Each point is reached from the start by the listed moves, each made 0, 1 or 2 times, or once backwards (-1), plus a little noise. Is the number of moves made odd or even? Then give how often each move was made.

Moves:
(1): [44 -6  8  6]
(2): [  9  52   8 -19]
Start: [ -2 -13   1  25]
Points:
[ 84 -22  15  34] => even (2, 0)
[51 32 15 12] => even (1, 1)
[94 29 29 14] => odd (2, 1)

Moves:
(1): [ 32   5 -15  -2 -11   1]
(2): [-10  30 -21 -20   8 -19]
(3): [10 40 13 13  1 -8]
Start: [ 6 -2 12 -2  1 -5]
Points:
[-34  22   7 -19  20 -26] => even (-1, 1, 0)
[-36  95  -2 -27  28 -54] => even (-1, 2, 1)
[-3  1 60 33  5  6] => odd (-1, -1, 1)

Moves:
(1): [ 27   7  -5   4 -10   7]
(2): [-3 34  3  0  8  3]
(3): [ 9 -4 25 -4  2  1]
(4): [-12   0   6  17  -6   6]
(5): [-1 -3 -4  6 37  2]
(6): [-12   3  -1 -16   7  27]
Start: [12 -4  4  0 16 -3]
Points:
[ 95  -4  40  21  30 -11] => even (2, 0, 2, 0, 1, -1)
[ 47   7  48 -15   7  76] => odd (2, 0, 2, 1, 0, 2)
[ 64  49  -7 -30 -20  35] => even (2, 1, 0, -1, -1, 1)
[-13  61  73  10  30  43] => odd (0, 2, 2, 2, 0, 1)

Moves:
(1): [  7  -6 -13   5  -2  -4 -11  11   4  10   7]
(2): [  1  26  10   1  -2   0  10   1 -27  19   5]
(3): [  6  12  14   7  -9 -11   3   7  -2  13   3]
(4): [-13  -9   0  33   2  17   0  -6  18   8  16]
(5): [  6  -7  -1  -3  37  -4  27   5  -9 -12   7]
(6): [-13   2  17 -10 -10  26   2   7   5  -3   1]
(7): [  4   3 -17  -1   0  -9   5   8   5   5  -7]
(8): [ -4   5  -2   5  -3   1  -5   5  -1 -13   2]
(9): [ -1   9  -2 -15   5  -3 -14   0   6  -3 -12]
Start: [ -6   2   5  -6   7  22   0 -16  16  -8  -4]
Points:
[-28  18  49 -14 -32  47   8  13  49 -25 -12] => even (-1, -1, 2, 0, 0, 2, 1, 1, 0)
[-43  44  69  33  47  77  20  28  22  -4  52] => odd (1, 1, 2, 2, 2, 2, -1, 2, 2)
[ 32  21 -40  78  55 -41  58  46 -12  29  56] => even (2, 1, 2, 1, 2, -1, 2, 2, -1)
[-32  62  50  47   5  45  19 -26   0  43  23] => odd (-1, 2, 1, 2, 0, 0, 0, 0, 1)
[-31   3  33  59  12  81  55  14  27  52  55] => odd (1, 1, 1, 2, 1, 2, 1, -1, -1)
[ 33 -22  -3 -16  49 -21  27 -13 -22  -5   8] => odd (1, 0, 0, -1, 1, -1, -1, -1, -1)
[ -2  -2  27  78  82  18  95 -31 -10  23  54] => even (-1, 1, 1, 2, 2, -1, 0, -1, -1)

Moves:
(1): [ 17 -10  -3  -2  -8   8  -1  -7  12   9  -7]
(2): [ -6  20 -12   2 -22 -10   3  -4  13  -4  -2]
(3): [  4  13   9   3   1 -15  -8  -9  -1  14  -7]
(4): [-4  3 -9 19 -1  0 -1  1 -9  3  2]
(5): [ 10  16  -9 -13   9   7 -15   6   2  -5   7]
(6): [ -2 -21   6  12  12  13 -22 -16  19   5  -3]
(7): [ 15   7 -18   3  16  -5  13  -9   7  -9 -13]
(8): [  2   2   0  -3   2  -5  -4   3  -4  -2 -20]
(9): [ 1  3  3  5  8 -3 -1  8  6 10  8]
(10): [ -8 -10 -17  -1   6  -3   5  -1  -1   2  -1]
(11): [-13  18   0   0  -7  25   3  -8   0   1  -6]
Start: [-12   6 -12   3   1  -1   2  -6  -7  -7   4]
Points:
[ 17  68 -59 -34   0 -20  15  22 -12 -70  40] => odd (-1, 1, -1, 0, 2, -1, 1, -1, -1, -1, -1)
[ 15  59 -73  38   7  57 -67 -95  49  26 -53] => even (2, 1, 2, 2, 2, 2, 1, 0, -1, 1, 2)
[-23 -24 -60 -14  22 -49  70  15 -25 -38   5] => odd (-1, 0, -1, -1, -1, -1, 1, 0, 0, 2, -1)
[-28 -53 -27  21 -33  76 -37 -50  64  17  16] => even (2, 1, -1, 0, 0, 2, -1, -1, 0, 1, 1)
[ 72 -11 -41   9  66  19 -53 -44  67 -18   5] => even (1, 0, 0, 0, 2, 2, 2, -1, 0, -1, -1)
[ 16 -34 -44  49  41  11 -14 -50  -7  12 -31] => odd (1, -1, 1, 2, 0, 1, 1, 0, -1, 1, 0)

Moves:
(1): [-11  19   3  24  -5   0 -24   5  -7  -1   2  -9  -2  -2 -15  -1  -3]
(2): [ -7   5  -4 -16  -1   7   1  -8  14  -6  -5   0  -5   4   4   1  11]
(3): [  5   8  10   3   1  -9   1 -12   4 -19  -6   4  -7 -11 -11  -2  -4]
(4): [-13 -12   1  -6  -6   3   0   3   4  -6   6  10 -10  16   5  10  -3]
(5): [-4 17 10 -2 -7  3 -4 14 -1 12  2 -3 11 -3  1 -9 -4]
(6): [  0  -4 -22  -9  12  -2  -1 -23  -1  -5   0  -1  11   5   9   9 -12]
(7): [  1  -6 -15  16   3   7 -15  13   9   3   3   3   6   3  11   2  -4]
(8): [ 4 -2  0  6  3  1  5  7  3  5 -3 -2 16 -4 17  5  2]
(9): [13 -5  7  6  9 -9 -5 20  1 11  5 -7  7 -7 -4  0 10]
(10): [ -2  15   5  -5   0  -4  -3  -3  -1   1  -3  -8  -8 -13  -8  21   3]
(11): [  4   0  -2 -11   2   7  -8 -14  -4   2  -3 -12  -6   3   7  15  -2]
(12): [  1   2  -7 -17 -12   3   1  -6  -1  -1   0 -10  -4   2  -8   2   4]
(13): [  6  11   8   0   4   0  -6  12 -11 -11  -6  -1 -15   8  -5  -1   7]
(14): [-15 -15   0  -9  -4  10 -19  18   6  15 -11   1  11   2  21  -5  -4]
Start: [ -4   9  -8  -8  17  14  -4 -11   1   7  -2   2  -8  -4  -1 -20  -5]
Points:
[  1 -25 -22 -35  43  35 -40  70  58  27 -16   4   1   8  66  17  38] => even (-1, 2, 0, 1, 0, 0, 2, 1, 2, 1, 0, 0, 1, 1)
[-26  71 -31 -31  43  33 -95 -45   4 -33 -70 -31 -13 -25  35  35 -31] => odd (1, 1, 2, -1, 0, 2, 1, 1, -1, 2, 1, 0, 2, 2)
[-53   3 -13 -20  19  18 -78  43  60   6 -19  23   2 -15  39  17 -24] => odd (0, 1, 2, 2, 1, 1, 2, 0, 1, 2, -1, 0, 0, 2)

Moves:
(1): [ 10  -5  -9  -1  -7   3  13  18  10  -4   7   0 -12   0   2 -10   0  12
   5   3]
(2): [ -1   3   5 -16  12  15  13  -8  -7   2  14   2  -2  -2  -6  -4 -10   6
   5   0]
(3): [ -3  10   0 -13 -15 -12   6   3   1   3  -3  -4  -6   2  -6  -7  -6   3
 -11   9]
(4): [  5  -7   1   6 -14  -7 -14   3  -1  -1  -2 -23   2  -3 -10  13  18   6
 -17   1]
(5): [  1  13  18   7  -8  -1 -11   7   1  -8  -4  -2   8  10   4   0   2  -2
 -11 -11]
(6): [ -7   9   1   6   7  -5  -1  -4   1   4 -17  13  -4  -2   4  14  -2  10
  -7   3]
(7): [ -3  -8  -1  -6   2   5   0   9  -2 -13  -2  10   7 -10  -5   2  -7  11
  -2   4]
(8): [  3  11   2  -1   2  -3  -4   4   5 -12 -10 -10  -9  -7   7  -8   3  -5
  -2  -3]
(9): [ 10  -1   7  11  -1   7  -2 -12  -6  -5 -11  -5  -4 -10  -5  12   4   2
  -8  12]
(10): [  9  -5 -19  -5   0 -21  10   4 -10 -23  14   1  -8   1  10   4   6  -5
  -5 -18]
(11): [  2  -2   0   0  -6  -2   3   8  -8   1  -7  -9   2  -1   3  -5  12  -2
 -12  -8]
(12): [ 10  -3  -3  13   3 -15   3   3   7  -4  -5   2   6   7  -8  -1  -5   2
  -9  -5]
(13): [ 19   8   2  -9   1   4 -12  -2  -5  -1  -5 -11   3  -1  -3  -1  10  -6
 -14   2]
(14): [-4 -7 -5 -5  8  7 -1 -2 -1 11 -1 -2 13  7  8 -3 -9  5  6 15]
(15): [ -3  -7  14   0   6 -16  -1   1   6  -5  -3   9   0  14  -1  -1  13  -8
   8   6]
(16): [ -2  -9  -5   1  12   2   6   8  -4   9   7   5  -7  10   3 -10  -6   0
  -5   9]
(17): [  8   6  -4 -13  -6  14  -3   0 -19  11   2 -25   2 -17  -3  16  -7  -3
  -2  -6]
(18): [ -6  -3   8  -6  -9 -24  -5  -8   9   2  -4  18 -15   6   7  -1  -7   5
   1  -4]
Start: [  7  -1  -4  11   6   4   1   4  17   9  -9 -11  13  -6   1   4  -3  17
   8   6]
Points:
[ 12  -9   9 -10 -31 -56  48  88  56  -3  14 -69 -22  57  -2 -95  30  42
 -33   8] => even (2, 2, 2, 2, 1, -1, -1, 2, -1, 0, 2, 1, -1, 1, 1, 1, -1, 0)
[ 88 -22  24  32 -34   3 -85  32  24 -65 -65 -89  19 -43  -7  23  62  37
 -63  28] => odd (1, -1, -1, 2, 1, -1, 2, 2, 2, 0, 0, 0, 2, 1, 0, 0, 0, 1)
[-12  31 -25 -42  -6 -71  64  73   7 -57  -1  41 -30   5  22 -24 -67  90
 -64 -49] => odd (1, 2, 2, 0, 2, 2, 2, 1, -1, 2, 1, 1, -1, 0, -1, 1, 0, 1)
